Rows are points. To make a cloud, some directions were put in groups of two or more. Within a group, all points are equally far from the middle, so they leave a hole (a ring in 2 directions, a hollow ball in 3). The other directions are filled evenly. Then the cloud was stretched, turned, moved and blurred a little. Count the holes, and give their numbers of directions, smallest first.

Cloud (14 x 2)
[[-3.6  3.6]
 [ 7.3  1.0]
 [ 3.7  0.2]
 [ 1.2  0.6]
 [-4.2 -1.7]
 [ 3.0 -2.1]
 [-1.9  0.9]
 [-2.1  3.6]
 [ 8.9 -0.7]
 [-0.6 -4.5]
 [ 1.4  2.6]
 [-0.6 -1.2]
 [-8.8 -1.7]
 [ 5.3 -5.2]]
Holes: 0

Cloud (19 x 3)
[[-0.7  4.2  1.4]
 [ 0.7  2.4  4.1]
 [-0.6 -6.1 -5.2]
 [-6.1 -3.2  6.2]
 [ 6.7  0.8 -4.6]
 [-1.2  3.0  5.2]
 [ 0.6 -5.8 -4.6]
 [-1.0 -3.4  2.4]
 [ 2.7 -7.4 -5.8]
 [ 3.7  2.7  2.7]
 [ 2.8 -1.5 -2.0]
 [ 1.5  1.5 -3.7]
 [-1.3 -6.3  1.3]
 [-0.7  0.4 -5.3]
 [ 0.0  0.2  3.4]
 [-5.1 -2.0  4.8]
 [ 3.4  2.5  2.5]
 [-0.5 -0.6  3.2]
 [ 0.8 -9.5 -4.5]]
Holes: 0

Cloud (31 x 4)
[[ 0.9 -3.1  1.9 -5.8]
 [-1.5  1.6 -6.2  1.1]
 [-2.9 -0.7  0.4 -6.8]
 [-4.4 -0.1 -1.8 -6.2]
 [ 0.3 -0.7 -1.1  5.1]
 [-5.9 -6.5  0.7 -1.6]
 [ 0.2  3.1 -5.3 -0.2]
 [-6.1 -5.9  1.5 -1.5]
 [ 2.8 -4.7 -4.1  1.2]
 [-2.8  2.4 -5.8 -0.4]
 [-2.4  6.9  2.5 -1.8]
 [-1.9 -8.2 -1.4 -0.2]
 [-3.2 -7.6 -2.0 -3.0]
 [ 3.6  5.7 -0.5 -0.2]
 [ 2.0 -3.3  2.0 -5.1]
 [-3.0 -7.4  1.0  0.1]
 [-6.8 -3.3  2.9 -1.8]
 [-6.8 -4.1 -2.9 -3.9]
 [-8.3  0.1 -0.7 -0.4]
 [-0.1 -2.4  2.4 -6.3]
 [-4.1  2.4  5.0 -4.7]
 [-6.1  1.5 -3.6  1.8]
 [-5.2  3.3 -0.4  2.4]
 [-1.4  0.6 -5.8  2.9]
 [ 1.0 -6.8 -3.0  0.9]
 [-2.7  6.5  2.3 -3.5]
 [-2.1  0.2  4.8 -6.0]
 [ 2.2 -1.9  3.0  3.4]
 [-4.2  5.2  3.7 -2.9]
 [ 4.1 -3.6 -2.8 -0.7]
 [-3.2 -5.3  3.9 -0.8]]
Holes: 2 (2, 2)

Cloud (53 x 6)
[[  4.4   0.0   2.9   1.5  -9.7   5.8]
 [  2.0   5.3  -4.5  -1.9  -1.6  -3.3]
 [ -0.9   2.2   1.1   3.8   6.4  -4.6]
 [  2.1   3.5   6.0   3.4   4.0   2.8]
 [  1.0   1.4   1.5   3.0  -6.3   2.6]
 [ -5.0  -1.4   0.8  -5.4  -2.8   2.8]
 [ -4.4   6.8  -2.7   0.4   2.2  -5.4]
 [ -1.3  -4.2   7.7   3.2  -1.5   4.2]
 [ -1.4  -4.4   8.6  -2.5  -0.6   0.9]
 [  2.8  -0.4  -5.4 -10.0  -3.8  -0.2]
 [  0.3   0.1  -5.0  -6.3  -8.5  -1.8]
 [  2.3  -1.4  -3.8  -5.6   3.9  -1.3]
 [  2.4   3.1   4.3   5.7   0.4   3.2]
 [  0.9  -2.0  -5.1  -6.6  -0.5  -5.0]
 [  2.8   2.6   1.5   0.3  -3.3  -2.6]
 [ -4.2   3.8   2.8  -1.1   3.4  -7.5]
 [ -3.8  -1.8   4.6  -0.4   4.6  -7.5]
 [ -2.0   4.0   1.6   0.2  -3.3  -4.1]
 [ -1.4  -1.2  -2.5   1.5   5.1   1.9]
 [ -2.7   4.1  -0.9  -4.8   3.6  -3.4]
 [ -0.3  -2.4   5.6   3.5  -0.4   6.0]
 [  2.3  -4.2  -2.7  -6.0  -1.1  -3.4]
 [ -0.4  -2.9   4.9   1.8  -3.8   0.9]
 [ -0.2   3.1   8.2   6.6  -2.1   1.9]
 [ -0.1   3.0   3.5  -3.5  -0.5  -4.4]
 [  0.9  -3.0  -4.3   0.5  -5.7   1.0]
 [  0.2   0.3   2.6  -6.6  -2.9   4.0]
 [  1.4   2.4  -4.7   2.4   0.8  -1.7]
 [ -4.1   3.1   0.0  -4.2   1.9   1.4]
 [ -3.9   4.1   3.4   2.9  -1.3  -4.0]
 [  0.5  -4.9   4.8   3.2  -2.6   3.6]
 [ -1.8   0.2   2.7   4.6  -2.4   1.0]
 [ -3.7   2.7  -4.2  -3.9   4.6  -1.7]
 [  2.8  -1.1  -1.7  -6.3   1.3  -2.9]
 [  2.9   3.8  -2.0  -0.2  -0.2  -3.2]
 [ -5.0  -1.1   0.0  -4.0  -6.7   1.2]
 [  2.2  -0.7  -5.6  -7.3  -8.0  -1.7]
 [ -5.0   4.5   0.1  -4.0   2.1  -7.4]
 [  0.4  -7.9  -1.8  -4.1  -1.0   3.4]
 [  2.8   1.8   7.3   5.4  -2.8   0.8]
 [  1.6   0.8   9.5   9.1   5.4   1.0]
 [ -1.7  -5.8   9.6  -0.4   0.3   2.5]
 [ -5.3  -3.3   5.2   4.5   0.7  -0.7]
 [  1.3   3.7   3.3   4.1   4.4  -0.6]
 [ -1.4   0.3  -3.3  -2.8  -2.4   5.4]
 [  1.0  -7.1   6.0   1.4  -1.2   1.3]
 [ -4.2   2.0   2.0   3.0   8.9  -2.0]
 [ -2.2  -5.3   1.0  -4.8  -1.0  -1.7]
 [ -2.9   1.1  -0.8  -1.5  -3.3   5.6]
 [ -3.4  -7.0   3.3  -2.2   1.0  -1.6]
 [ -1.7  -5.8   2.1  -5.1   2.9   0.1]
 [  4.3  -5.2   1.6  -2.2  -1.6  -2.1]
 [ -0.1   6.4   3.5   4.0   1.1  -0.7]]
Holes: 1 (3)

Cloud (81 x 8)
[[ -5.8   3.1   1.8  -2.8  -1.4  -4.7  -2.9  -0.5]
 [  2.3   2.6   1.3   0.1   0.6   2.8  -2.9   0.6]
 [  4.5   2.6  -6.2  -0.6  -0.4  -1.8   2.2  -0.8]
 [ -0.3   6.1  -9.3  -2.9   1.9  -6.4  -6.7   7.1]
 [  0.6  -0.4  -2.6   4.8   3.0  -1.1  -2.1   0.0]
 [  1.6   1.5  -3.6  -8.8   4.0   0.9  -4.2  -0.2]
 [ -2.6   7.6 -11.5  -5.4   1.1  -1.8  -6.2   4.4]
 [  1.1  -2.7  -3.5  -8.9   1.4  -4.1  -0.8  -5.8]
 [ -0.9  -1.5  -1.3  -5.1   4.2   0.3   0.3   5.9]
 [  3.7   2.9  -7.3  -0.5  -7.4   7.1   1.7  -1.6]
 [  1.7  -2.7  -5.7   3.3  -1.0  -2.2   3.2   1.1]
 [  6.9   8.8  -6.9  -1.8  -3.6   0.2  -2.8  -5.9]
 [ -4.6  -1.2  -2.8   6.2   1.5   1.1  -0.1   4.9]
 [  6.3   3.0  -3.6  -3.3  -0.5  -4.8   1.0  -0.6]
 [  0.5   2.7   3.0  -1.4   3.7  -5.2   0.9  -6.2]
 [  1.8   1.4  -8.3  -2.3  -1.0  -5.5   0.4   1.6]
 [ -4.3  -4.5  -2.9  -2.0   4.7   1.4   1.1   3.5]
 [  5.0   5.3  -3.0   2.8  -2.0   2.8   0.6   1.9]
 [  3.1   2.4  -3.8   2.5   1.7  -3.8   1.8  -6.7]
 [ -0.3  -2.5  -1.1  -2.9  -1.9  -5.9   0.0   0.2]
 [ -0.3  -1.0   1.2   5.8   0.8  -3.8   7.5  -0.1]
 [ -3.8   2.5  -2.8  -5.2   0.8  -5.7   0.5   1.1]
 [  1.7  -0.6   0.7   2.6   1.8  -5.0   4.9  -0.7]
 [  1.6   2.4   2.4  -1.0   4.2  -0.4   5.5   6.8]
 [  4.7   1.7  -6.0  -7.7  -2.1   4.5  -5.4  -0.5]
 [ -3.8  -7.4  -4.1   1.0   5.9  -0.1   2.0   2.3]
 [ -6.3  -0.4   2.3  -6.1   0.2  -2.1   2.0   8.1]
 [ -1.0   6.3  -2.0   1.0  -4.3  -6.7  -4.1   0.3]
 [  6.7   5.6   0.3   4.1  -4.0   2.9   3.9  -0.1]
 [  2.2  -1.9  -2.3  -6.9  -1.8   0.9   0.0  -2.2]
 [  3.3  -1.1  -1.9  -6.4  -1.9  -2.1  -5.2   4.5]
 [ -0.6   1.0  -4.2  -3.0  -0.5  -4.3  -0.6  -2.0]
 [  7.1  -3.1  -4.4  -3.7   5.7   3.3   2.7   5.3]
 [  6.7   5.6  -4.5  -1.5  -1.1  -2.5   5.8   1.1]
 [ -4.0  -3.5   7.0  -3.9   3.3  -6.4   2.2  -1.0]
 [  4.0  -3.9  -2.0   2.0  -0.3   2.9   0.3  -8.9]
 [  4.5  -0.8  -5.4  -1.5   2.5   4.7   4.0   5.6]
 [  1.1   4.6 -10.9   1.0  -1.6  -2.1  -4.0   1.9]
 [ -5.5   5.8   0.8  -1.3  -2.9  -4.9   1.4   0.6]
 [  1.7   7.2  -3.0  -2.5  -3.3   2.5  -1.4  -3.4]
 [  2.2   5.4  -0.6  -3.6   6.1  -1.9   5.8   4.2]
 [  4.2  -0.2  -5.5   2.1  -0.4   5.6   4.1  -6.0]
 [ -1.2  -0.7   5.1  -4.1  -4.2  -4.1  -4.4   1.7]
 [  1.1   4.2  -2.0  -5.3  -1.3  -1.6  -5.6  -0.7]
 [  1.4   6.3  -2.8   1.7   1.6   0.0   0.3   2.7]
 [  3.7  -6.7  -1.7  -4.7   1.3   1.2   2.1  -2.0]
 [ -0.7  -0.7   1.7   0.1   3.2  -1.6  -1.4   2.9]
 [  3.8  -0.6  -6.6  -3.2   5.1  -3.3   2.8  -2.7]
 [  3.7   2.0   3.3   0.5  -3.9   2.6   6.4   1.4]
 [ -2.7  -2.7  -5.8  -1.4   1.6   1.1  -5.1  -1.9]
 [ -2.0   0.9  -1.5  -2.5   6.6  -7.5  -4.9  -0.3]
 [  0.1   4.5  -2.5  -3.9   3.6   1.4   1.9  -7.7]
 [  1.4   5.4  -6.1  -2.3  -4.8  -4.1  -3.5  -1.6]
 [ -4.7  -5.3  -0.1  -2.1   3.7  -3.4   4.3   3.0]
 [  2.2   9.0  -2.1   4.7  -4.0  -4.3   1.0  -1.5]
 [  1.0  -3.2   0.2   4.0  -2.4   0.5  -1.6  -5.0]
 [  1.1  -1.4   5.3  -4.4   7.0  -2.3   4.6  -2.7]
 [  0.8  -4.2   2.1  -0.1   7.1  -5.8  -1.8  -0.9]
 [  7.1   1.0  -1.0  -4.4  -0.6   1.2   1.6   3.4]
 [ -8.0  -0.6  -2.0  -4.3   6.1  -5.2  -2.1  -1.6]
 [ -0.1   0.0  -0.6  -3.1  -0.1   0.8   6.1   0.5]
 [  8.5   0.4  -4.5  -2.6  -3.9   4.5  -1.3  -1.2]
 [ -0.2  -0.2  -2.8   0.5  -0.2  -3.2  -2.8  -9.0]
 [  1.9   1.9  -0.9  -3.8   3.5  -1.4  -3.7   1.3]
 [ -2.4  -0.6  -2.6   1.0   2.6   1.2   0.2   3.8]
 [  5.8   3.1  -0.8  -1.7  -0.3   0.1  -3.0  -7.9]
 [  1.0   5.1   0.6  -2.1  -1.3  -2.6   2.6   1.7]
 [  5.2   5.8  -5.5 -11.5  -2.5  -3.4  -4.7  -2.6]
 [  5.0   1.5   4.2  -2.7   5.4  -2.3  -0.1   1.3]
 [  3.6  -1.1   2.7 -10.3   2.2   0.7  -2.3  -0.2]
 [  2.2   4.4  -4.7   2.2   1.1  -4.0  -5.1  -3.4]
 [ -0.6  -3.7   1.0  -0.9   8.4  -2.3   6.1   2.1]
 [ -5.0   4.3  -1.9  -0.7  -1.5  -0.1   1.0  -1.4]
 [  6.3   2.8   2.3   0.2   1.3   1.3   4.5   5.5]
 [ -1.7  -0.4  -4.0  -3.9  -1.4  -4.5  -4.2  -2.5]
 [ -1.6   1.9   3.2   0.0   1.0  -3.3   4.1  -4.2]
 [  7.8   1.9  -1.3   2.0  -1.0   4.2  -3.3   0.0]
 [  2.6   2.2  -3.5  -1.9  -2.0   1.2   1.2 -11.3]
 [  1.2   1.7   0.6   4.6   4.3   1.2   0.4   1.0]
 [  6.1   3.7  -7.6  -5.2  -1.6   3.9   1.4   0.1]
 [ -2.2  10.0  -7.8  -5.7   2.0   2.4  -2.4   1.3]]
Holes: 0
